Each row of a before or after table is a point. One or more steps were done to the points. Then noise was added and the rows were shuffled. The steps act on columns, c1 being the first. What was done? A step turns or swaps two columns, mirrors them in a line or flattens them onto one, adds a multiple of one to another, or multiplies or shifts one. Angles are multiples of 10 degrees, from the lower column toward the higher: turns from -170 to 170, lines from 10 to 170 but not 90. Use the fewest steps. Two steps may share a column if one is a turn and the other turns, adds or multiplies; they go together, in the order done. Otherwise the lowest column goes first.

Before (14 x 2):
[[ 24  54]
 [-32  -9]
 [-12 -21]
 [-16  15]
 [ -4 -36]
 [ 44 -64]
 [ -1  30]
 [ 16   3]
 [ 35 -31]
 [ 20 -10]
 [ 53 -55]
 [-26   6]
 [ -8 -15]
 [-32 -34]]
After (14 x 2):
[[ 23  40]
 [ 54  53]
 [ 14 -30]
 [-57  14]
 [ 37   3]
 [  5  20]
 [ 15  -5]
 [ -6  15]
 [ -1 -26]
 [ 39 -25]
 [-11 -19]
 [ 21  -8]
 [-28  -7]
 [ 45  64]]
Steps: turn c1 and c2 by 100 degrees

Before (9 x 3):
[[  7  29  35]
 [ 23   8  51]
 [  8 -11  28]
 [ 33  18 -16]
 [ 12 -27  39]
 [ 31   0 -27]
 [-58 -11 -74]
 [-27 -15 -13]
 [ 33 -32 -14]]
After (9 x 3):
[[-19  30 -32]
 [-50 -28  -2]
 [-30 -10  -7]
 [ 88 -12  10]
 [-25 -31  51]
 [  1  -2  41]
 [ 22 -15  -5]
 [ -3  18  25]
 [-48   8 -19]]
Steps: add -0.7 times c2 to c1; turn c1 and c3 by 130 degrees

Before (14 x 4):
[[ 14  27 -20 -31]
 [ 41  25  -3 -32]
 [-50 -15  26 -59]
 [-46  14 -54   7]
 [-34 -27 -35 -42]
 [ 40  33  -4 -23]
 [ 37  32  19  14]
 [ 37  25 -37  25]
 [  3 -33  -3 -17]
 [  7 -10   5  50]
 [ -8  -3  -2 -14]
 [-33  19  57 -36]
 [  8   6  41  -6]
 [ 31  -7 -77 -82]]
After (14 x 4):
[[ -7 -31 -46 -32]
 [-50 -42 -14 -28]
 [  5 -23  -2 -27]
 [ 38  -1  27   1]
 [ 58  35  -3  19]
 [ -4  11 -73   5]
 [-58  -5  23  -8]
 [ 19  28  39  27]
 [-19   4  36   1]
 [ 32   4  -9   6]
 [ 34   5  21   7]
 [ -3  15  10  21]
 [ 72 -44 -40 -37]
 [ -4 -13  -6  -5]]
Steps: turn c1 and c3 by 40 degrees; flatten c2 and c4 onto the line at 40 degrees

Before (13 x 6):
[[ 49   7  -5 -24  -2  24]
 [-17  14  20 -38  25  16]
 [ -9 -19  15  -9  15  30]
 [-78  50   1 -47  32 -43]
 [  3  -7 -27  -7  27  20]
 [  7 -26 -15 -20  27 -14]
 [-11 -20 -16 -24 -81 -39]
 [ 17 -11 -19 -55  44  43]
 [  4 -39  22  -4  31   7]
 [-32 -27 -66  19   4 -32]
 [  5  14  34  39  -2  44]
 [-25  38 -74  -9  15  17]
 [-32  -9  23 -48 -16 -26]]
After (13 x 6):
[[-17  55  31 -29  -2  -4]
 [-10  10 -24  43  43 -55]
 [ 72 -20  30  66  30  43]
 [ 15 -49 -11  11 -80   5]
 [  6   8 -24   2  26 -20]
 [ 10   7  26  42  26 -14]
 [ -2 -34 -18   6  28 -19]
 [ 22 -40  29  36 -17  -7]
 [-10 -18  18 -15  29 -32]
 [ 51 -34 -51 -29   3  13]
 [-41  15 -20  23  -2 -18]
 [  3   8  18  -3  16 -36]
 [ 46  31 -63  25  16   9]]
Steps: mirror c1 and c3 in the line at 100 degrees; turn c2 and c4 by 150 degrees; turn c2 and c6 by -130 degrees

Before (11 x 8):
[[  6 -23 -14  16  -9  -5   8 -15]
 [ 12  23  16  14   2  40 -15   0]
 [-39  21  21   6 -21 -33   4   5]
 [  2 -54   1 -19  22  11  33  -2]
 [ 25 -44 -12   1  17 -10  21 -11]
 [-10   4 -16 -12  28  49 -16 -32]
 [ 23 -23 -10 -38  25 -22  28   3]
 [ -8  -6 -15  21 -12  -5  44  15]
 [-32  21  24  25   9  -1 -27  18]
 [-33   4  16   0 -48  -3 -14  17]
 [-37  38  -4  20 -12   9 -46  37]]
After (11 x 8):
[[  -3  -22    4   16  -23   10    4   19]
 [  31    4   -6    0 -118  -19   -9  -24]
 [ -30   22  -14   14    5  -32   -4   -8]
 [ -16    3   -2  -12   70  -49    2   36]
 [  29   22  -12   24   23  -24  -19  -27]
 [  -9  -22   10  -38   63   39   17    4]
 [  27   38   22   20  -30  -41  -35  -30]
 [  -7  -54   -2  -20   54    2   34    1]
 [   9   -5   20   22  -31   15   41   -5]
 [ -17  -45    5    1   43   27   12   16]
 [  51   20  -16    6  -52    9    1  -15]]
Steps: turn c1 and c6 by 150 degrees; turn c6 and c7 by -20 degrees; turn c3 and c8 by -150 degrees; multiply c5 by 2.5
